Each row is a point. Examples show where two turns around zero, p and q, send a point. Write where each new point lands after one turn and then the other. Backwards means that the second turn is done in reverse. Each puzzle has new turns, and all numbers are rounded.

Turn p:
[27 11 29] -> [40 -5 10]
[-3 29  3] -> [ 15  10 -23]
[ 44 -54 -42] -> [-31 -70  27]
[ 6 15  1] -> [ 12  -1 -11]
[-74  -1   9] -> [-36  65  -4]
Turn q:
[-1 49 15] -> [-33 -36  15]
[-60 -45 -17] -> [ 74 -10 -20]
[30 22  7] -> [-37   5   8]
[37 -5 24] -> [-22  29  26]
[-3 16 31] -> [ -8 -15  31]
[ -3 -36 -59] -> [ 26  26 -59]
Where do these land?
p, then q: [-11  28 -12] -> [ -8  -5 -31]
p, then q backwards: [33 -4 65] -> [-35 -46  45]
q, then p: [ 27 -19  -7] -> [ 10   9 -31]
q, then p backwards: [-48  -6 -46] -> [ 37  53 -18]

Turn p:
[ 42  16 -32  -6] -> [-28  46   3 -14]
[-27  35  15 -24] -> [  1  -3 -11  51]
[-5 -2 18 -4] -> [16 -5 -6  7]
[41  7 16 -2] -> [ 14  35 -20 -14]
[-18  14 -14  40] -> [-33 -28 -19  -9]
[-57   8  42 -44] -> [ 40 -28   7  68]
[ 23 -78 -45  41] -> [-11 -17  45 -89]
Turn q:
[-45  36  64   1] -> [ -9 -73 -36  26]
[ 42   7 -19   7] -> [-22  25  11 -32]
[ 63 -17 -26 -37] -> [  0  64 -19 -42]
[ -9 -23   7  16] -> [ 23 -11  15  -2]
[-50  -3 -26  12] -> [ 7 -3 28 50]
Where do these land?
p, then q: [  4  32 -41 -41] -> [-25 -57  11  21]
p, then q: [-22  23  22  39] -> [22 35 33 14]
q, then p: [ 28 -23 -10 -67] -> [-60  43  -5  20]
q, then p: [38  4  6  5] -> [ 6 10 20 31]
q, then p: [-13  -3  55  18] -> [ 22   5  42 -35]
p, then q: [-35 -33 -33  47] -> [ 69   3 -24  18]

Turn p:
[-16  29 -16 -28   7 -19  38  -1] -> [ -4  34 -17 -19  38 -11 -16  20]
[-97 -23 -14  -9   4  -5  -4   1] -> [ -8 -40   2 -27  15 -81 -33  11]
[  3 -25  13  18 -19 -14   7  -5] -> [ 13  -9  -1 -21 -29   3  10   8]
[  8   2   6 -35 -16  64  -7   0] -> [-17 -22  18  21  41   4  50  -5]
[ 11  -5  14 -14 -10 -17 -19 -24] -> [-25   2  15 -22 -14  15   3 -10]
[ 32 -18  15  -5   4  -5 -15  18] -> [ -1  11  26  18 -26  14  13   5]
[  2 -21  10  25  29  38  -5  -9] -> [ -3 -17 -21  33 -20 -18  24 -21]
[16 60 12 26  5 -7  4 34] -> [ 10   5 -22  35  12  45 -36  25]
[ 30  24  13  20  -5 -19 -10   9] -> [  4   7  -2  10 -16  43 -17   5]
[ 11 -24 -53   2   1 -17  11 -23] -> [ 30  30   3 -28  -1 -17   2 -39]
Turn q:
[-24  12 -24   2  -6   7 -88   0] -> [-14  48   6  38 -41   5 -46 -37]
[  3 -19 -11  20 -21  12  12  13] -> [-23 -17   7   2 -14   9   1  26]
[-24  11  20 -12 -30 -14  21 -11] -> [ 10 -20  15  -9 -12   4  36 -25]
[ 13 -22 -16   6   1 -20  28  -9] -> [  4   2 -16  -8   0  10  26  33]
[ 17 -20   3 -32 -21  -5  26  21] -> [-22 -12 -11 -45  -6 -11  20   6]
[ 12  18  -5   2 -14   7   9  16] -> [ -4 -17   4  -1 -10 -25  -3   7]
[ 10  10 -11   6 -16  -4   3  20] -> [-10  -4   6   1 -15 -22   3  12]
[ 16   8 -15  -6  78   8 -14 -63] -> [ 60  28 -52  20  42  22 -34   0]
[ 17  15  57  18  55 -14 -33 -14] -> [  5  28  -2  36  74 -10  -6 -29]
[-49  -1 -18 -13  -4   1  22  16] -> [ 21  -2  37 -30 -26  16   0   5]
[  9 -13  18   9 -21  23  13  11] -> [-28 -32   5  -4   6   4   0   4]
Where do these land?
p, then q: [ -2   8  35  20  34  35  -1 -21] -> [ 12  -3  17  14 -35  34   6  38]
q, then p backwards: [ 36 -23 -11  -9  -7  -4  31  32] -> [-35  -7  33 -22 -12  -9  29 -13]
q, then p: [  4   2 -29  -3 -23  -9 -14  -1] -> [ 20 -15   6 -22  14  16  -8   6]
p, then q: [  0 -38 -35 -28 -15  -4  18   5] -> [ 15  -1 -15 -18  30 -33  32 -14]
p, then q: [  9   4 -15 -29  14  -1   2  28] -> [  8   2  20  20  27 -23   0  -5]
q, then p: [-42   4   6  71  19  32 -67  -5] -> [-14 -79 -35  43 -39  30 -18 -23]
p, then q backwards: [  9   6 -11 -13 -24   6 -23 -13] -> [-24  -9  30  -6  -1   8   6   3]
p, then q: [-23  15  -9  -3 -22   6  22  11] -> [ -4  25  -8 -20  17 -11 -15  16]
q, then p: [ 34  -7   2 -17 -12 -16  33  14] -> [ 12  33  13 -16  12 -28  -5  23]
q, then p: [-26  34  10  31  32 -19   5 -40] -> [ 13  19 -35  32 -33  38  19 -15]
q, then p: [  2  -6  56 -19   4 -25  -6 -10] -> [-26  27 -46  -9   9 -22   6 -13]

Turn p:
[ 22 -17 -22   6 -49  29   8  33   6] -> [-37 -36  45 -27  -7  13   9  -4   6]
[ -1  20 -20  29  26  20  -3  12   0] -> [-23 -13 -30   2 -22 -16  -5  11  21]
[  0  14   4 -19 -38  35  12  30 -14] -> [-14 -30  30 -11   7  32 -31  -4  19]
[  5 -19  39 -16  24 -19  26 -46 -10] -> [ 55   7 -27   7  20  19  18   2 -33]
[  5   3 -18 -14 -36  16  -2 -17  -6] -> [ -3  -6  19 -19 -12  15  -8 -35  -2]
[-15   3  -2   7 -27  10   2   8  27] -> [  4 -10  32 -10 -18 -14 -12   6   4]
[ 16  26  -2  26   3  -9 -31  21   4] -> [-42   8  -7  10  -4 -23 -19  10 -11]
[ -2 -16  24 -21  22 -25  12 -38  13] -> [ 47  26 -11   9   3   9  18   6 -25]
[  1  13 -18  -3  48 -22 -22  16   9] -> [-20  37 -24  29  -9 -11  10  18  17]
[-14 -11  -2  17  22   6 -36   9  -3] -> [-14  20 -18 -18  10 -26  -1  12  17]
[-17 -14  17 -13   6 -39  34 -29 -26] -> [ 49  -3  -9  29  30   3  18 -22 -11]
Turn q:
[ 17   6  -6  -8   9 -22 -10  16   3] -> [  7   5  -1  -5 -34   3  -2   1  -9]
[ -8 -34  17   2 -39   5  -6 -26 -14] -> [-15  -7 -15 -10  43  -8 -22  22 -23]
[  3  28 -36   4  27  32  -7   1   1] -> [-10  19   2   3  -9  25  10 -34  38]
[-23  37  -6  -4  20  14  -3  -2  43] -> [  3   8  13  13  -1  -1  43 -46   1]
[-12 -27  55   7   6  11 -16 -12 -15] -> [ 37   1  12 -13  45   7 -10  21 -19]
[ 16 -45  -7  -6 -23  -6  35  24  -5] -> [-28 -36  21  -1 -11 -12 -30  33  -1]
[ 44  -9  -9 -30 -34   2  37  -3  -5] -> [-33  -9   3  38 -16 -13 -49   9  -8]
[-16  16  49  29 -28  -1  12 -14 -24] -> [ 28 -14 -30  28  41  -3  10  31  -6]
[ -1   1 -23   9  37 -16   0 -13  18] -> [ -4  31  16 -14 -18 -15  23  -4  15]
[-18  -1 -14 -11  21  -8  -8  17  12] -> [  6  -6  12 -23 -18  -5  13 -20   4]
[ -7  36 -43 -21  27 -19  -7  14  -7] -> [  7   8 -18 -12 -47  -8   7 -37  27]
[  6 -10  21  28 -24   8 -26  -2  -7] -> [  0   0 -15  -5  24  29   4  25 -20]
Where do these land?
q, then p backwards: [-18  -3  24  -8 -11   6   9 -21 -26] -> [-24   1  30  12   6  -9  -1   1 -24]
q, then p: [ -5 -17  23 -25  27  -8  -3  22  24] -> [  8  -1  -1  -6  35  24  -7  -2 -37]
q, then p backwards: [ 10  27 -21   6  -6 -18  20  -8  20] -> [  8  11 -34  13  20 -22  -2   3  12]
p, then q backwards: [  7   2 -16 -31  10 -19 -10  43   8] -> [ 31   1 -13  31  10  26  20 -16  15]
q, then p: [-17 -20   6 -10 -31 -14 -14  -9  17] -> [  8   9 -14  13  30   6  13 -21  22]
p, then q: [-12 -12  26  97  15   5 -22  21 -33] -> [  7  -6   9 -79 -59 -51   4   7  10]
p, then q: [ -7  13 -16 -27  17  14  23  -8 -18] -> [-38  15  14  11  15  17   8  -8   1]
q, then p: [ -1 -10   4   1  -7  32  33  15 -16] -> [  3  12  -2 -26   3 -22  13  35  -2]
p, then q: [ 18 -12 -23  42  14  -8 -16 -25  -5] -> [-15  -7 -26  -7 -12 -48  -8   2  20]
p, then q: [-11  15  -9 -24   5  24 -14  -5  15] -> [-11  -2 -12  14   3  17   4 -26 -25]
p, then q backwards: [ 36  17   0 -21 -32 -13  -5 -25  15] -> [ 31   0   8 -27  -1   6 -29  11  37]
